Each row is a point. A path goes straight from each point to the next, and from the last back to the first. The post is the endless flat space through its rows: a point in 2 columns, a line in 3, a plane in 4, and so on, so that a path can go around it. Count how often the path circles the post. Going back the other way cancels.
(in the rows, 128 means zero)

Post (1 x 2)
[[138 127]]
Path (10 x 2)
[[150 102]
 [181 146]
 [166 174]
 [173 101]
 [111  82]
 [ 88 128]
 [142 155]
 [154 143]
 [128 153]
 [111 106]]
Times around: 0

Post (7 x 8)
[[ 84 134  94 159 123 156 144 150]
 [173 100 100 122 143  85  51 147]
 [152 156 160 134 172 173 105 177]
 [135  99 133 152 156  94 155 110]
 [164 114 163 119 144 104 159 159]
 [ 97  88 118 101 108 144 141 108]
 [ 86 140  65 140 154 132 153 140]]
Path (16 x 8)
[[109 125  71 109 154 137 108 164]
 [106  99 154 112 142 130 145 102]
 [161 133 155 104 104  90 157 151]
 [161 134  95 158 125 103 124 117]
 [138 122 104 158 125 118 107 137]
 [159 121 108 173 164 119 131 140]
 [ 84 138 104 157 180 181 136 152]
 [140  95 171 126 140 101 148 158]
 [134 149 162 141 164 122 153 123]
 [143 149 147 132 142 160 146 144]
 [ 96  72  97 145 140 188 140  94]
 [126 125 100 114 158 136 130 205]
 [ 91 107 156 134  98 141 132 134]
 [114 124  99  91 138  80 136  86]
 [128 137  20 116  97  66 151 139]
 [ 90  79 136 148 123 162 171 101]]
Times around: 3

Post (11 x 12)
[[133 146 179 164 151 190 120 119 145 167 105 117]
 [110 145  98 113 121 102 135  75 165 114 141 142]
 [130 128 109 131 129 115 119  89  93 121 155 145]
 [108 130  75  82  92  85 119 129 123 114 101 130]
 [ 70  93  93  98 103  86 171 116 121 124 133 136]
 [112 132 110 138  77 126 118 127 130 144 146 139]
 [133 117  79 123  90 106 151 148 129 107 143 118]
 [162 109 203 168 143 130 109 102 160 170  97  96]
 [ 94  97 110 117 102 110 116 130 135  84 138 141]
 [173 125 190 161 155 152 133 116 158 191  92 170]
 [ 99 153  90 107 134  68 118 147 152 136 168 124]]
Path (27 x 12)
[[106 128 114 102  93  97 120  62 103 104  87 114]
 [170 149  90 144  74 147  89 125  91 106  95 151]
 [107  95 103 148  72  98 109 167 171 121  95  68]
 [148 138  85 153  63 168 122 154 150 159 128 102]
 [191 106 147  99 155  98 179 110 160 148 115 136]
 [138 201 154 136 118 147  83  58 106 137 157 152]
 [163  81 113 140  99  80 139 106 101  68 126 104]
 [114  97 136 163 124 127 170 129 135 140  94 132]
 [168 102 112 152 119 110 121  78 108 167 130 152]
 [168 144 103 124  81 151 110 137 122 164  95 128]
 [125 111 115  92  99  64 149  84 180 101 153 103]
 [ 74 200 113 147  97 138 150 113 138 146 226 107]
 [105 103 141 122 100  83 119 103 163 117  92 120]
 [163  73 125 175 128 119 197  87 114 131 128 109]
 [ 89  83 168 132 171  98  85  90 191 168  93 137]
 [148  90 131 110 104 139 132 137 120 161  88 109]
 [121 119  83 117 111 111 131 125 136 147 152 169]
 [144 116 118 137 141 145 150  94  92 133  97 133]
 [137 157  83 108 127 102 177 113 136 142  98 168]
 [ 90 126  98  90 121  96 167 118 123  87 119 122]
 [176 145 141 116 133 130 102 131 113 158 116 136]
 [102 139 106 142 123 154 129 146 143 119 170  93]
 [114 107 128 149 136 152 158 114 148 188 133 169]
 [107 148 104 136  89 117  87 132 150 128 120 114]
 [132 152 118 162 105 104 141 151 105 170 140 133]
 [ 86 123 126 140 105 151 188 135  83 161 182 151]
 [ 84 118 145  89 129 103 146  73 138 144 104 145]]
Times around: 1
